Every row gives one point. Each copy is the shape, with its points in the same order, stretched, turned, moved and blurred by noise. Say if it was mirrored as well.

Shape, 6 rows:
[[  5  39 -22]
 [-25 -34  16]
 [ -1  -2 -13]
 [-22 -56  10]
 [ -6  54  23]
 [ 12 -38   9]]
Copy 1 (6 x 3):
[[-40  -7  -9]
 [ 39  -9  48]
 [ 14  -5  10]
 [ 70 -13  42]
 [-59  19  36]
 [ 48  10  12]]
Copy 1 is: only turned
Copy 2, 6 rows:
[[-23  -9 -39]
 [  3  39  51]
 [  8   3  -1]
 [ 36  47  76]
 [-71  -8 -21]
 [ 19   3  61]]
Copy 2 is: mirrored
Copy 3, 6 rows:
[[-31  24 -18]
 [ 14 -22  20]
 [-18  -4   1]
 [ 10 -37  31]
 [  7  31 -40]
 [ -3 -42  -5]]
Copy 3 is: only turned
Copy 4, 6 rows:
[[ 51  44   3]
 [-40  -6  22]
 [ 10  16  22]
 [-52 -17  43]
 [ 45  33 -37]
 [-24 -28  49]]
Copy 4 is: mirrored

Shape (12 x 6):
[[-33  41 -26  29  26 -51]
 [ 22  11  29  22 -48  35]
 [-24  11  -1 -14  -8 -45]
 [ 11  38 -50 -49  18  24]
 [ 43 -34 -38  18  29   8]
 [ 18   2  15  28 -19 -10]
 [ 12  22   0 -45 -53 -25]
 [-19  19   5  -6   7 -10]
 [  9 -34  21  35  19  13]
 [-32   4   5 -43 -19 -44]
 [ 15  21 -58   5 -36   8]
 [ -9 -43 -49  26   5  28]]
Copy 1:
[[-36  20  37  21  19  46]
 [ 54  11 -38  -7  -4  38]
 [-22 -13   7  -7  -8  44]
 [-16  38 -32 -27  42   7]
 [ 10  -9  41  -3  50 -23]
 [ 32   0  11  -9   9  27]
 [  8 -11 -33 -40  10  50]
 [ -9  13  -8  -6 -15  29]
 [ 25  -7  26  12 -14  -4]
 [-24 -27 -17 -16 -20  41]
 [  5   7 -24   1  60  35]
 [  1 -24  -4  40  21 -11]]
Copy 1 is: mirrored
Copy 2 (12 x 6):
[[-49  53  16  11 -95   3]
 [-16 -36 -19 -54   9 -43]
 [  2  29 -21  -3 -51  20]
 [-20  63   1 -34  61  42]
 [-37 -17  17  38  55 -16]
 [-19 -15 -10 -12 -27 -36]
 [  9  47 -55 -36   3   3]
 [ -2  15  -2 -21 -34  14]
 [ -3 -60  11   9  -8 -24]
 [ 30  34 -39  -9 -40  37]
 [-69  41 -19 -16  25  -8]
 [-44 -36   2  24  27  13]]
Copy 2 is: mirrored
Copy 3 (12 x 6):
[[ -7   4 -18 -14 -74  -1]
 [-25 -13  60 -11  33   8]
 [ 21 -23  16  13 -39  -2]
 [ 15   3 -45   1  -3  57]
 [ -6  14 -28 -31  25 -31]
 [-12   6  35 -17   3 -11]
 [ 45 -23  52 -11 -10  35]
 [  3  -6  -1  18 -30  15]
 [-30   4   5   7  19 -43]
 [ 39 -38  29  23 -40  16]
 [  1 -12   4 -63  -2  26]
 [-18 -26 -33 -40  11 -32]]
Copy 3 is: mirrored
